Rows are points. The last column is the point's height on a tilted bowl or saddle (a function of degree 2), plus a little noise. Along how many of its main directions does it bend up, bend down or stay straight?

Points (17 x 4)
[[-11  -4  18  -4]
 [ -3 -22  24 -10]
 [ -6   7  38 -26]
 [-25   0  -7  -4]
 [ 25 -53 -35 -42]
 [-39 -16  17 -26]
 [ 40   6 -21 -11]
 [-39  39  23 -60]
 [-27  11 -34 -16]
 [ 54  -8   9 -28]
 [-27   5  37 -35]
 [ 17  53  15 -44]
 [-29 -60   7 -42]
 [ 18  18 -26  -5]
 [ 12 -10 -19   4]
 [-59 -15  -6 -41]
 [-27 -30 -51 -36]]
Directions: 0 up, 3 down, 0 straight

Points (23 x 5)
[[-36 -10 -49  25  -4]
 [ 14 -12  55 -16 -46]
 [-31 -27  48  43  -5]
 [-12  33  -6   5 -44]
 [ -4  52  22  33 -42]
 [-60 -32  13  11 -22]
 [ -2 -29  -9 -59  -2]
 [ 20   8 -33 -27 -37]
 [ 24 -23 -28  12  -5]
 [ 29  12 -34 -13 -52]
 [-38 -36 -15 -24  10]
 [  4 -39  19  11 -14]
 [ 13  20  42   6 -23]
 [ -1  14  36  32  -8]
 [ 34  -2 -45  36 -21]
 [-35 -22  15 -47  -3]
 [-27  21   4 -19 -19]
 [-15   9  10  15 -20]
 [ 31 -18  48   2 -46]
 [-21  -4  14 -18 -15]
 [-43  -9 -24  14 -10]
 [ 46  -7  27  -7 -60]
 [ 14   8  27  11 -24]]
Directions: 2 up, 2 down, 0 straight

Points (46 x 7)
[[-11  27  -7   3  -8 -26  10]
 [  5   9  12  28  16 -16  -4]
 [ 10  12  -7  13  40 -11  -6]
 [ -5  -1  12  10   8 -14   7]
 [ -3  13  20  -3  14  38 -14]
 [ 12  27 -29   4  -1  44 -41]
 [-17  -9  -8  38  -8  -8 -13]
 [-18  -3  12  30  -2   5  -8]
 [-22  -2  25 -12  -9 -43   4]
 [ 10 -25   9  19  25   9 -14]
 [ 29 -20  18 -45  -1  14 -24]
 [  5 -25  -6  27 -33   4 -20]
 [ 24   1  21  49  12  -3 -31]
 [  4  34   2 -46  40 -16  -8]
 [-19 -24  -8  -4 -12 -18   1]
 [ 10  15  21  -8   5   2   6]
 [ -1  31  35 -50  -7  21 -21]
 [-16  -8   0 -37  37 -21  -5]
 [-23  13  -8 -16   1  -7   6]
 [ 22  12 -13  13  17 -10  -3]
 [ -8  -3  -6  38 -26  -1 -17]
 [-48  -3 -17 -12   4  41 -36]
 [ 18  -8   3 -29 -48  16 -30]
 [ -7   8  -4 -29  -7 -10   8]
 [-13 -16   6 -10 -26 -24   2]
 [-46 -12   5 -14   5 -23  -7]
 [ 16  -5  28 -41 -25 -35  -6]
 [ 14  27   7 -13  15   7   0]
 [ 37   1   5 -21  14  25 -21]
 [  1   9  35 -20   4  26  -9]
 [ 19  -8 -10  22  29 -13  -9]
 [ 11 -23  42  21  -6  -6 -18]
 [  8   4  29  15 -30   3 -10]
 [-35   5  17   3  -8  -3  -1]
 [-26   0   2  -6   5  17  -4]
 [-12   7  39  -2  10   0   1]
 [-23  18 -30  18  27  60 -60]
 [ 10 -21   5 -21 -19  -7  -1]
 [-12  48 -12  27 -16  25 -33]
 [ -3  21  -4  22   7  -8   0]
 [-24  36   3 -25 -13  11  -7]
 [-15   5  22 -18  11  -3   5]
 [ 10 -33  28 -14  -6  14 -15]
 [  8  31  14 -18  42 -17   0]
 [ 18  -8  -6  -7 -14  10  -5]
 [  1 -14   0   2 -13  -7   4]]
Directions: 0 up, 6 down, 0 straight

Points (74 x 9)
[[-16 -17  15  12  -8 -16   8   1 -13]
 [-22  -7   1   5 -22  -2   6 -24  -1]
 [ -3 -34  19  -4   8  17 -10  24 -24]
 [ 26  38   2  -7   3  28  -7  19   4]
 [ -7  31  -9  22  -4 -33  26  18 -33]
 [  4 -23 -30   7  -8   5 -16  15 -19]
 [ 11 -29  17  -2  29  21  16 -34 -57]
 [ -2 -25 -19 -12  19  10   2  12 -26]
 [  8  27 -12  34 -33 -21  35 -24   4]
 [  3 -15   3 -48   3 -15  -1   7 -27]
 [ 29  -1   9  19  15 -41  11  10 -46]
 [ -3 -11 -11  14   0   8 -11  -6  -9]
 [  6  -8  22 -39   1 -15 -25   4 -19]
 [ -5  -4 -17 -22  10  10  -2  40 -11]
 [-17  41  -9 -37 -11   7  12  10 -23]
 [ 26 -11  -3  -4 -21  16  13  20 -25]
 [ 13  -2  -3  13   8 -12  25   1 -18]
 [-18   0 -12  -3   8 -34  27  13 -33]
 [ -2   0  28  -4  -1  -5   8  24 -17]
 [ 10   4   1  23 -13  20  10  -2 -19]
 [-19  12  18  23   8  34  17  26 -27]
 [-19  28  31  10   9   8  -6  29   4]
 [ 14  -2 -27 -28   1 -20  27 -30 -13]
 [ 16 -25  32   2   1   6  16 -22 -35]
 [ -5 -28   5   2   9 -15  17  12 -25]
 [-19 -32  16 -22  -2 -15 -45   4 -32]
 [-29   6  -4  28  -1 -14  11  11 -24]
 [-12  10 -32 -15  12 -15   6   6 -22]
 [-21 -13   3   3  11  18  24 -43 -51]
 [-21 -16 -22 -12  28  -4   9 -29 -44]
 [ 26  -1  10   7   3 -27   7 -14 -12]
 [  8  -9   5  18  46 -16  -5 -37 -57]
 [  7 -25   5   4   2  43 -16  26 -26]
 [ 17  16   1   7 -10  17   0   8  -7]
 [  3  -2  -9  -3  22 -27 -25   1 -20]
 [-22 -49  16 -17   9  -8  21   4 -50]
 [-10 -12  14  -9 -16  -5  15  21 -19]
 [ -3  60 -25   1  40 -36   2   3 -48]
 [  9   4  13  26 -17  -8  14  25 -28]
 [-15 -13   5 -13  -2 -13 -33  23 -10]
 [ -1  12   8  -6  44   1 -35 -20 -17]
 [ -6   1 -18 -15   6 -19  24 -29 -13]
 [-16 -16   1  22  41 -25 -18  10 -50]
 [ 37  -4  23 -14  12 -28  -5   9 -37]
 [ -4  44   7 -14 -12 -28 -15  -3 -10]
 [-20  13  -1  10  31  -1   0  37  -1]
 [  0 -22  -9   8  30 -13  37   3 -51]
 [ -8 -10 -12 -33 -18  -3 -18  26 -19]
 [-15 -17  -3   3  -9 -11  12 -11  -3]
 [-28 -11  12 -37 -20   0  29  33 -56]
 [  4  29  23 -38 -15 -44 -19  13 -43]
 [-32  -5   2  33   4 -15  -4 -37 -31]
 [ -6 -21 -13 -35   5  -8  -5  -4 -21]
 [ -7   4 -31 -10 -24 -21  19 -37  16]
 [ 17 -27 -10 -17  17  10  -3  -9 -23]
 [ 45   7 -16  -1 -33  -6  -2 -28   9]
 [-20 -43   5  -8  -1 -24   5  34 -42]
 [-18  14   3   6   2 -14  32 -20 -22]
 [  3 -15   1  -5 -28  28 -11 -11 -16]
 [ -7  -2 -12  -9   0  16 -10  37  -3]
 [-29 -10  15  10  31  -4 -19 -29 -45]
 [-19   3  20  -1  23  41  31 -16 -60]
 [  0 -30   8  -2 -10  -4  -3  31 -22]
 [ -3   1  -6  -8  13  -3  23 -39 -20]
 [ 22 -50   0  18 -20  -1  10  18 -33]
 [-30   2 -20  25 -14  -8  -4  -2 -11]
 [-11  -5 -12  18  -4 -20   5  40 -28]
 [ -4  20 -51 -17 -10  11   9  15 -40]
 [  6  30   1 -36   3 -19   0   0 -14]
 [  9 -23   5   2  -6  12 -10 -13 -12]
 [ -4 -11  -7   4 -12   1 -10  -7   1]
 [ 15  -1  17  18   3   7   0   8 -19]
 [ -1 -13  12  -3   1  -9   4  34 -18]
 [ 26 -12 -18  13 -20  11   8  12 -19]]
Directions: 1 up, 7 down, 0 straight

Points (70 x 9)
[[-35 -30  -3  -1  14 -13   3  -6 -15]
 [ 12 -34  -5 -15  11  -1   6   1   0]
 [  1 -31   1   9 -16 -13  23  -2 -27]
 [-18   9   1 -20 -15 -21   2  18 -20]
 [  2 -11 -23 -31  -4  -9 -22 -15   1]
 [  1  30   5 -27   3   0   9  20  -1]
 [ 22  -4  48  33 -19  22  18 -18  -3]
 [-18  32  22  -9  41  -1 -25 -11  18]
 [  9   6 -14  15 -38 -31  51 -22 -19]
 [  0   8  34 -18 -11 -14   5  -7 -22]
 [ 10 -10  -6  -5  -6  21  12 -42  -2]
 [  7  20  -4  28  32  27  25 -20  21]
 [  0  38   2  27 -16  11  -3  21 -26]
 [  8  -7  23 -12 -10 -10 -10   1 -26]
 [  5 -23  10  13   0   8  20 -23  -4]
 [ -8 -22  14  14  -8  38 -36  -6   9]
 [  0  24  -1 -30  12  -2 -17  11   5]
 [-23 -23  21  13  -3  -8 -45  25 -23]
 [-17  42  12 -13 -21 -20   7   2   0]
 [-19  -5  -6  18   7  -5   0  54 -55]
 [-14  20   3  -1 -45   9   1  19 -40]
 [-18 -21 -12  33 -10  19  14  -6 -27]
 [  0   7 -44 -14   8  19  -7  12  20]
 [  4 -10  19 -10  -2  11   7 -12  -2]
 [ 28 -21  30 -53  -9   3   8  -9 -46]
 [-12  -7   2 -23  26  33  10   9  10]
 [  8  -2  -1  29  -6   8   8   4  -5]
 [  3  -2  -1   0  19 -19  -8  14  -5]
 [ -4   9   9  28  -1 -30  -2 -34   1]
 [-26   7   2  10  -5  -7  -1  24 -29]
 [  4 -25  18   2   8 -29 -15  40 -39]
 [  2 -50  10  10 -15  27   4  -6 -22]
 [  2  16   2  -4 -42 -50  -2 -11 -60]
 [ -9   6  52 -38   5  -3 -12  16 -30]
 [ 29  29  10 -14  -9 -25  -1  15 -43]
 [  9  -9  33 -39  19  18   8  33 -12]
 [ 10  -1   9  20  13 -24   3   2  -3]
 [ 38  30   0   3  14   8  43   5  25]
 [-18  21  -6  27 -11 -13 -28   9 -19]
 [  8   4   5 -11  32  12 -18  -7  16]
 [ -5   7  -7  10  27  23   9  -8  17]
 [-15  45  28  12  15  -2   8  17 -16]
 [  5  21 -12   1 -13  32  35   1  26]
 [  3 -15   0  -3 -26 -21   8  -9 -38]
 [-20   3  38  -4  21 -23  -2  -3  -4]
 [ 34  -3  -8   7   7  32 -27 -38  20]
 [-26  17  28 -14   9   4  11  -5   4]
 [ 27  19 -20  45 -29  18  11  -5 -13]
 [  0  -6  24   5   8  13  20  20   1]
 [ -8  19 -11  -9   4   9   5  -2  18]
 [ 12  27 -25  12 -27   1   9 -13   5]
 [-59   7  33   7  19  -6 -23 -22  25]
 [-48  15   7  23 -32  18  19 -23 -25]
 [-23  10  18  -9  -3   1 -18 -29  19]
 [ 22  10 -12 -27 -42   1  10  -8 -17]
 [ -8  21 -12  23  -8 -30 -29  -5  -6]
 [ 23  -8 -36  25 -24   5   9  23 -33]
 [-11  -4 -16   7 -25  12  24 -17 -10]
 [ 11 -17  11   2 -23   3 -14 -11 -30]
 [-13  -1  -1   5 -25   3 -20 -13 -15]
 [ 13   8  14 -14  35  12 -42   3  14]
 [-18  -6 -10  18 -28   9  14 -25 -25]
 [ -1  43   1 -12 -33 -11 -15  36 -59]
 [-15  -2  20  26  -4  -7   6  13 -20]
 [-14  46  20  11 -24  12   1  -9  10]
 [ 14   4  -3  26  -7   3  -7   9 -11]
 [ 19  12 -15  16 -44 -14  26   4 -40]
 [-26  17  12  -8  20   2  14  59 -52]
 [ 14   5  14  -1  11 -14   7  31 -22]
 [ -1 -60  31   6 -23  19  -5 -17 -44]]
Directions: 2 up, 3 down, 3 straight

Points (68 x 9)
[[-12 -17 -30   9   5 -10 -11 -12   3]
 [  7 -10 -10 -21  -2 -20 -11  21  -9]
 [ 16  37  -7  40   4 -18  -1  -8  -3]
 [-16  17  -3 -23 -35  11  -5  24 -21]
 [ -2 -16 -28   4  12   5 -46 -43  -8]
 [  0  -2  10 -14  17 -35   0  -2 -13]
 [  1 -11   6 -23  25  -5  12  26   0]
 [ -2   5  24 -38 -11  16 -19  33 -29]
 [ -3   1  23  -2  53 -18  -3   1 -11]
 [ 15  15  -2  -8   2  -7 -12  16  -4]
 [ 23  -7 -20  16  10 -20   3 -21  -9]
 [  9   9 -10  12  33  28   5  17   8]
 [ 21  -2 -34  -1 -18   1 -27 -10 -20]
 [ 14  -7   3 -13  -5  30  11   7 -10]
 [-23  20  13  39  46 -37  26  -1 -25]
 [ 22  23  16  20 -23 -14  14  24 -41]
 [-27   3  -4 -46  10   2  20 -10 -21]
 [  8 -19   6  -6 -12  -8 -18   1 -18]
 [-32  29  14   0   1   7 -29  13   2]
 [  1  -6  22 -10 -18 -19 -39  19 -27]
 [ 16  -2 -31 -19   1 -26  27 -23 -25]
 [  0  11 -16  -9 -10   4  23   1  -4]
 [ 23  10   4  21  -2  15  28  20 -14]
 [ -5 -11   2  -3 -13 -13 -13  -5 -12]
 [-12  19  -9  18 -26   4   7  -7   0]
 [ -5  -5 -48 -11   6  11   5 -12   1]
 [ 32   1 -14   0  26  24  -7 -15 -10]
 [ 37 -17  11 -20  48 -19  -5   5  -6]
 [-24 -22  20 -25   0   7  -5  41 -27]
 [ 11  17  16 -21 -14  27   6  10 -23]
 [  2  -8  26 -11  -9 -35  -4  15 -33]
 [  5  28 -22  -5   7  37 -13 -18  -4]
 [ 27   9 -18  15 -10  46   2 -20 -24]
 [ -8   3 -31 -32 -15   2 -14  10 -11]
 [ -9 -11  -3 -13  11   7   8 -25  -3]
 [-29  -3  -7  12   3 -22  -3  50 -16]
 [ 11 -13 -37 -21 -20  13  -2  15 -10]
 [-14  24  24  24  28 -25  -4   7  -8]
 [-31 -42  27 -23 -28   6  15  -7 -49]
 [ -7 -17  11  -9 -10  -3  21 -37 -17]
 [ -2 -14  -9 -32 -14  19   0 -22 -23]
 [ -6  -1  -1  23  17 -22   7   4  -2]
 [ 23  -6  13  -2 -14  -9  10  18 -26]
 [  2 -21   8  -4  -7  15  17  17 -11]
 [ -4  11   7 -10  -8  21  12  12  -6]
 [-11  12   6 -30  21  32 -14  -5 -15]
 [  7  18  19  -9 -20 -25  18 -29 -37]
 [-15   7  25  21  -3 -19  -5  -6  -8]
 [  6 -11  27  60  23 -12  10   3 -31]
 [ 12 -10 -24 -25 -11 -51  29  20 -47]
 [ 21 -13  38  -3  16  30 -26  18 -47]
 [-15  29 -30 -18   3 -30  -3 -16 -16]
 [ 24  -1 -11 -32 -49 -28 -11  30 -60]
 [-36 -32 -17  11   8   3   4 -22  -5]
 [ -1   1  -1   7  26  14 -37  18   3]
 [  3  26  -1  30   0   2  -2  30   1]
 [-16 -37   3  36  18   8  -6  23 -23]
 [-38   2 -19   2 -15  -1  18   6  -5]
 [  9  11   1 -16  -1  52  -8 -16 -28]
 [ 11 -24   7  31 -29  11  12  -8 -34]
 [  9 -29 -22  15  13  -1  13 -19  -2]
 [-13  27   8   8   7  -8   8 -19   0]
 [ 21  15  29   2  25 -34  34  18 -45]
 [ -4  -9  37  35   6 -25  -1  -4 -25]
 [-13 -11  20   5  14   9 -16  15 -11]
 [ -2  -9   9  19   6 -13 -29  -5   0]
 [  9  12  -2  -3 -11  53 -15   7 -23]
 [ -4 -38  18  -8  -7   7   1  24 -26]]
Directions: 1 up, 5 down, 2 straight

Points (60 x 9)
[[  2   4 -14  19  -5  -7  -3  28   7]
 [ 21  -9   4  -6 -12 -20  23  44  17]
 [-28  -3  32 -14  33 -10  25  -1  12]
 [-26  32 -34 -21  13  51 -44 -25  60]
 [-33  -1  -3  16  -7 -25  -5 -12   2]
 [ 21  -5 -40   3  -8 -21   5   6   1]
 [-43 -11  21   8   2 -14 -14 -19   6]
 [-14  30  -9  43 -11 -11 -11  -3   6]
 [  8  19 -42 -14   2  17 -10  -5   9]
 [ 27 -16   1 -14  11 -11  29  -4   1]
 [-26 -11  -7   9  14  -9  13  16   3]
 [  5 -11  18 -14 -18  27  13   1   5]
 [ -6 -29 -44 -28 -24  16  -3 -16   9]
 [ 28  -2  12 -17 -28 -25  10  13   1]
 [  3 -20  26  -2  -9   4 -22 -17   6]
 [ -1   4  33  -6   8 -21 -11 -22   1]
 [  3  21 -11  -2  21 -10  14  25   6]
 [ 34  -4  -4  20  -7  34   3 -18   5]
 [  3   6  15 -19  -4 -28 -19 -27   3]
 [ 30  -1   1 -23  -3  -4  11  -2   0]
 [ -1   8   1  -1   9  10  20   7  -4]
 [  8   4  28  -9   0   5 -18   8  13]
 [  5  -9 -16  10  21   6 -16   1  -2]
 [  7   9  28  -6  22  -3  -7   3  10]
 [-14  27  10 -17 -10 -12  24  15   6]
 [ 32  22  28  -9  15  10 -19 -16  23]
 [-22 -10 -12  31  25 -32   6   5  -6]
 [-16  28 -33 -25  10  35 -17  19  31]
 [  0 -11   0  37   0 -31  -3 -14  -4]
 [-30  27   7  -7   4  15  -5   6  11]
 [  1  14  -9   3  10 -17 -19  -1   6]
 [-38 -24 -12 -26   4   7   4  10  25]
 [  6  60 -34   9   2 -12   3  -5  13]
 [  6  13 -23   2 -32  34  -6   6  14]
 [  6  30   3  17 -27   2  -7  26  14]
 [  5  -7 -10   6  23   1   1 -12  -6]
 [  2  -3   8   7   8   3 -33  14  15]
 [-16   0  13 -29   0   5   4 -15   8]
 [ 12  17 -55 -13  -6   0  19  -6   6]
 [ 20  23  16  11 -19  15 -34  -5  24]
 [ 10  -8  23 -38   3   2  11 -30   8]
 [-26   9  38 -30  15 -32 -11   6  19]
 [ -9  -7  13  16   1  29  -5 -17   8]
 [ 20 -17  39  -9 -10 -16 -27  34  17]
 [  6 -11  20 -20  -5  17 -14  -4   9]
 [ 15  -4  21  15 -40 -29 -45 -16   4]
 [ 17   6 -28 -23 -13  -2 -47  -7  18]
 [ 10 -24 -36  -7 -19 -27 -19 -25   0]
 [ -8 -11  15 -21  -1 -18 -20  29  15]
 [ 14   3  -1 -13 -11  19 -14 -12   6]
 [  3  16 -25 -10 -11  27 -37  24  31]
 [-34   1 -17 -24  31  21  26  20  20]
 [-12   1   2 -24  28  31  -2  -4  15]
 [ -8   9   9  15  11  34  -2 -24   2]
 [  7   5 -12 -16  24  22   9 -27  -2]
 [-12  -3   0 -26  25   1  -9  -1  13]
 [ 15 -26  -1 -20   9  14  16  -2  -1]
 [ 10 -10 -15 -32 -20  -1  -6  28   7]
 [ -3 -10  17   4 -28  21 -12 -33  10]
 [-17  45  -4   4 -23  28   9  -3   1]]
Directions: 5 up, 2 down, 1 straight

Points (62 x 9)
[[ 32  -4  -5 -17 -10 -25  13   0  38]
 [ -2   4  19  -4  -6   9 -47 -21  -6]
 [-27  14  -5 -45 -20  37 -12  13 -11]
 [-35  53  33  18   4   7 -14  40 -12]
 [-13  28  15   6 -37  -7  11 -18 -13]
 [-37 -17  31  21   4  13   7 -24   0]
 [ 13   8  -1 -10  15  20  34 -13  18]
 [-20   1  -7 -22  11  -1   0 -24 -18]
 [ 16  40 -18 -11 -10   5  23  39  60]
 [ -8   3  17  -2  -1  24 -21  -5  -6]
 [ 18  -3 -16  -8  16 -13  -8  -4  12]
 [-16  -4 -13  -4  13   9 -25  -2  -7]
 [ -1   3   2  -5  17  -6   2 -18  -8]
 [  7   1  10  21  -3   1 -24 -38   4]
 [  8  -1  -4 -11   6  29 -10 -22  -4]
 [  9   7  11  -7 -27   9 -10  -8   8]
 [  7   8  13 -10  -4 -20  23   7  11]
 [-12 -53 -15 -13   4  15  -5  -4 -16]
 [ -2   4  10   6   2  23  11   5  11]
 [-17  17 -20  31   4 -17  15  23  24]
 [-11 -19  -9  -6  20   4  32  30  29]
 [ 32  -3 -11 -11  -6 -22  24 -14  48]
 [-18   4 -21   8 -21  -4 -14  -5   3]
 [-17   8 -36 -23  13  13 -14 -20  -9]
 [-14   4  13   7  14  10  -5  21  -5]
 [-35  -3   9 -11 -47 -12  18  -2 -40]
 [-28  33  13 -16  18  23   4 -23 -28]
 [ -1   2  10  -1   2  -2   9   3   2]
 [  0  13   1   6  -3   2   8 -17   6]
 [-16 -12  -5  31  23   4  11  16  16]
 [ 16 -17 -19 -10   9  -4 -22  16   7]
 [ 13 -28  21  11   3   1  32  28  25]
 [ 21  13  -1  12   9 -15  -8  11   8]
 [-13  -3 -34  -5  20   9  15  41  41]
 [ 24  -8   1 -14  -6  -5  14  -3  23]
 [-16  28  -5  -4 -16 -10  18  10  -3]
 [-14  -3  12  27   2  -3  25  14  16]
 [ -6   1  -3   3  -9   7   3 -33   3]
 [ 21  12 -22   9  22  14   3  35  41]
 [ 18 -14   2 -12  -3 -24 -16  32   2]
 [ 30  20  15 -24  27   7 -15 -18  -6]
 [  0  21 -27  26  18  15  -6  20  34]
 [ -3  15  -7 -15  -7 -18 -20 -26  -6]
 [ -3  13 -10  -4 -27   3   9 -13   6]
 [ -7   9  14 -13  -8   0  13  17   2]
 [  7  -5  15 -24   5   3  35  29  31]
 [ 16 -13  23   5 -12  -5 -36 -14 -10]
 [-16 -11 -36   8  15  -1   9   4  23]
 [-22 -11   2  -7   1   2  24  26  10]
 [ -2  -1  11  -1 -14  14  28  14  17]
 [ -9  24   7 -43   7  20  -9   8  -1]
 [ -1 -22  -9  22 -25 -51  22 -30  29]
 [ 10   7  19  32   0   1   1   0   7]
 [  2 -14  19 -12 -14 -33  -9   6 -12]
 [ 34  26  17 -10 -26  -8   1  -9  35]
 [  2  11 -11  11  -4 -21  -2  46  17]
 [ 18 -23  15  16   9   7   9  -2   7]
 [ 11  -2  -6  -7  13  20  -8   7   2]
 [ 12  11  -7 -29 -21  14   5  11  13]
 [ 10 -16  19  23 -27 -22 -60 -27  -9]
 [ 31  23  -9  23 -21 -13  11  22  52]
 [-23 -11  -7 -22 -15 -35 -19  -8 -13]]
Directions: 5 up, 3 down, 0 straight
